Each row of a before or after table is a point. The points were changed in one or more steps. Then noise was added and the rows were shuffled. The steps act on how far a point lies along the listed directions, d1 being the first. Name the steps. A step turns or swaps two directions, mirrors them in a line or flattens them onto one, adds a multiple of one to another, or multiplies one. Angles are multiples of 10 degrees, from the lower direction toward the higher: turns from -170 to 170, lines from 10 to 170 but not 90. Use the fewest steps. Two steps may share a direction if one is a turn and the other turns, adds or multiplies; they go together, in the order done. Otherwise the lowest direction goes first.
In the rows, zero is written as 128.

Directions:
(1): [159  94 117]
(2): [134 147  86]
(3): [163 154 145]
Before (9 x 3):
[[193 144 147]
 [104 146 150]
 [130 106 154]
 [107 126 158]
 [125 172 144]
 [140 167 103]
 [141 121 169]
 [174 143 114]
 [113 166 107]]
After (9 x 3):
[[174 141 113]
 [150 127 171]
 [169 102 139]
 [116 166 142]
 [103 137 153]
 [106 153 125]
 [148  92 152]
 [176 177 130]
 [114 124 162]]
Steps: swap d1 and d2

Directions:
(1): [104 130 145  91 162 117 176 126]
(2): [122  97 115 155  90 114 175 117]
(3): [156  96 132 142 158 180 143 132]
(4): [111 141  70 150 160 122 134 148]
Before, 10 rows:
[[163  73 130 159 109 164 146 120]
 [ 97 150 109 109 143 100 141 136]
 [135 132 146 115 143 120 129 111]
 [110 139 144 100 139 120 149 120]
 [131 133 158  94 133 105 128 136]
 [156  95 140 168  85 141 141 119]
 [107 162 103 108 129  87 128 135]
 [ 97 142  76 133 143  90 165 128]
 [164 114 132 163 127 146 106 142]
 [150 118 113 135 146 142 113 134]]
After:
[[ 85 132 136  93 121  87 184 122]
 [164 135  84 182 145 161  72 154]
 [180 110 129 190 104 157  78 145]
 [118 138 155  77 149 100 141 139]
 [130 135 150 107 155 119 138 112]
 [ 96 129 103 115 119  70 203 114]
 [ 92 146 147  78 162 108 171 119]
 [166 102  84 171 165 188  94 147]
 [103 144 126  99  92  70 157 123]
 [167  94 126 146 118 147 116 124]]
Steps: multiply d1 by 2; swap d2 and d4; multiply d3 by 1.3

Directions:
(1): [156 154 130  95 121 132 145 144 170 116 183]
(2): [ 95  98  73  97 144 155 160 127 135 131 128]
(3): [125 128 107 170 153 112 133 118 105 158 186]
Before (12 x 11):
[[136 137 140 161 133 116 119 117 113 148 174]
 [ 99 101  90 127 148 147 155 115 116 139  97]
 [115 111  94 132 145 134 143 129 134 139 128]
 [144 151 120 111 134 127 137 139 159 128 167]
 [101 105  86 116 144 156 145 134 132 143 130]
 [151 137 137 136 127 119 119 134 138 126 157]
 [134 117 138 113 112 135 126 133 141 127 112]
 [129 129 129 154 133 108 104 136 109 139 145]
 [107 105  90 108 142 145 158 118 117 133 134]
 [131 136 137 160 136 120 118 127 103 135 132]
 [116  97  88 135 151 126 145 132 119 146 148]
 [124 100 109 102 136 142 161 120 135 124 151]]
After, 12 rows:
[[113 123  73 141 163 141 161 127 116 149 194]
 [154 137 110 175 159  91 137 132 118 164 238]
 [162 161 118  83 127 140 172 141 188 121 196]
 [120 109 127 188 145 106  99 112  82 153 118]
 [107 114  73 155 161 116 134 130 108 161 205]
 [122 134 173 219 136  83  66 108  64 153  77]
 [156 136 179 162 120 101 113 114 105 127 139]
 [154 144 123 151 138 114 134 133 143 142 173]
 [140 115 157  89  92 143 119 140 152 109  67]
 [161 156 144 140 125 121 120 140 147 139 182]
 [103 113  87 215 175 105 132  93  71 192 225]
 [162 161 145 139 128 112 135 126 130 131 186]]
Steps: multiply d1 by 2.5; turn d1 and d2 by -140 degrees; multiply d3 by 3

Directions:
(1): [157 154 120  86 144 157 129 121  80 139  74 155 153 128 125 173 127 134]
(2): [147 157  97 119 133 113 104 154 157 134  92  89 126  82  98 104 167 152]
Before:
[[100  56 206 145 121 142 171  97  97 108 221 203 114 225 183 179  49  83]
 [134 139 114 126 105 134 127 142 136 127 110 120 123 102 111 137 138 142]
 [144 124 127 116 136 100  95 155 163 134 126  88 102 113 115 121 150 152]
 [127 146 133 136 119 124 126 112 121 117 141 106 107 133 139 112 125 130]
 [158 153 121  98 133 131 109 151 136 122  98  96 104  91 117 119 171 144]
 [132 141  95 144 139 100 111 146 152 115 105  93 120  97 121 127 162 130]
 [120 104 124 142 106 107 131 146 169 118 145 117 118 102 128 119 144 124]
 [118 111 121 171 115  85 102 163 203 107 162  93 106  95 109  55 154 144]
 [ 97  93 169 163 121 159 165  79  69 120 193 175 116 197 177 153  61 105]
 [146 148 113 137 149 125 125 133 140 131  87 107 122  96 105 133 171 131]
 [135 149 100 111 144 117  95 149 138 153  92 121 128  86 115 143 144 132]]
After, 11 rows:
[[137 139 112 127 109 138 124 140 130 122 109 121 122 100 119 144 138 141]
 [141 144  96 131 142 117 109 147 133 119  87 105 133  97 118 147 157 127]
 [149 150 118 134 153 127 127 140 130 129  85 106 126 100 105 134 170 129]
 [ 87  83 172 179 108 145 156  85  94 117 205 154 112 190 169 137  67 111]
 [144 128 125 128 128 123 109 138 135 112 116 143 135 115 123 117 138 145]
 [152 131 125  98 143 114  99 148 142 137 107 103 111 118 114 145 140 142]
 [132 153  96 113 144 113  95 150 140 149  95 120 122  82 104 143 147 129]
 [126 108 124 123 113 122 138 132 144 116 124 137 127 105 132 142 142 123]
 [133 149 138 130 122 122 132 105 105 116 135 117 111 133 141 117 126 130]
 [153 155 120  86 134 137 108 158 132 119  98  94 102  95 112 122 174 143]
 [ 95  48 209 164 119 124 169 100 118 102 235 184 103 222 175 160  54  85]]
Steps: flatten d1 and d2 onto the line at 70 degrees

Directions:
(1): [115  83 132 121 115 123 150 112 167 111 123 136 107  83 147 119 187 111
 169 141 127  74 133 159]
(2): [107 162 117 124 125 131 118 149 171 138 164  99 152  97 137 175 135 115
  69  88 135  85 142 128]
(3): [130 118 151 184  98 181 124 137  92  82 170  96 121 138 140 158 114  99
 140 143 116 128 132 159]
Before, 13 rows:
[[106 111 111  88 162  71 165 103 202 143  88 143 115  71 139 100 206 129
  152 109 131  65 119 126]
 [113 131 113 102 155  89 137 124 164 153  83 150 129 114 111 100 139 136
  137 107 135 121 127 117]
 [134 114 132 135 129 121 156 126 150 128 124 135 127 120 114 114 147 113
  162 135 118 117 133 140]
 [134 144 156 167 100 181 132 153  63 114 156 118 131 167 131 147  98  99
  121 152 144 167 118 112]
 [134 152 105  68 186  69 125 123 111 185  50 171 153 167  98  72 102 183
  115 106 147 191 114  87]
 [145 112 122 141 113 142 128 120 135 140 119 134 119 143 131 130 133 120
  141 134 115 130 128 145]
 [142 127 156 154 113 160 155 117 123  91 167  94 110 120 146 168 162 106
  152 144 110  87 125 176]
 [139 143 133 102 120 145 131 119 131 124 149 110 114 108 121 166 129 117
  113 104 141  93 123 129]
 [138 162  99 100 162  95 125 132 125 187  95 130 148 152 107 103  86 154
   80 121 140 171 113  99]
 [137 169 113 106 167 116  90 147  91 171 126 136 153 169 108 124  78 172
   62  94 143 192 119  94]
 [158 180 129 144 160 117 100 142  72 137 123 133 143 198  82 153  38 161
   83 138 125 227 114  76]
 [113  92 146 136 129 145 139 118 146  93 128 127 104 110 128 130 155 116
  157 160 135 110 132 166]
 [130 150 143 139 142 126 108 139 140 134 135  89 152 151 133 140 116 118
  103 120 138 136 139 130]]
After (13 x 24):
[[120 139 103  71 186  52 148 105 179 174  67 155 131 110 120  83 163 160
  126  97 134 114 113  89]
 [137 134 149 151 140 134 114 133 126 122 130  93 142 155 134 130 119 117
  127 137 135 141 134 140]
 [133 125 125 122 137 107 155 126 161 138 124 137 136 121 110 117 143 118
  152 125 120 115 132 130]
 [141 170 111 135 146 132 116 149  91 164 121 109 150 172 110 123  61 143
   71 128 137 181 113 110]
 [149 167 151 191 129 165  99 153  64  92 171  96 138 182 103 195  46 124
   91 142 114 195 123 119]
 [120 152 115 110 162  94 124 131 143 155  86 147 136 136 102 106 109 143
  119 102 133 143 126 102]
 [109  97 134 108 139 121 138 114 167 114 112 141 110 103 124 121 167 131
  143 148 142 102 137 149]
 [123 121 160 174  84 190 144 149  89  96 167 112 124 136 147 156 132  81
  138 155 144 128 124 134]
 [145 127 130  99 124 143 137 106 117 125 132 124 102 121 116 144 129 124
  138 120 137 110 119 128]
 [137 160 135 156 141 165  84 155  56 131 163 112 147 181 117 145  64 153
   75 108 129 196 120 125]
 [134 188 114 115 170 115 105 149  84 169 100 128 172 186  97 127  62 160
   74  89 142 201 123  91]
 [141 111 148 125 125 133 166 102 150 102 138 116 105 104 148 142 189 117
  168 145 114  76 122 172]
 [141 116 124 135 115 140 126 118 148 143 120 132 123 136 128 133 140 121
  134 125 117 119 128 143]]
Steps: turn d1 and d3 by -40 degrees; multiply d2 by 0
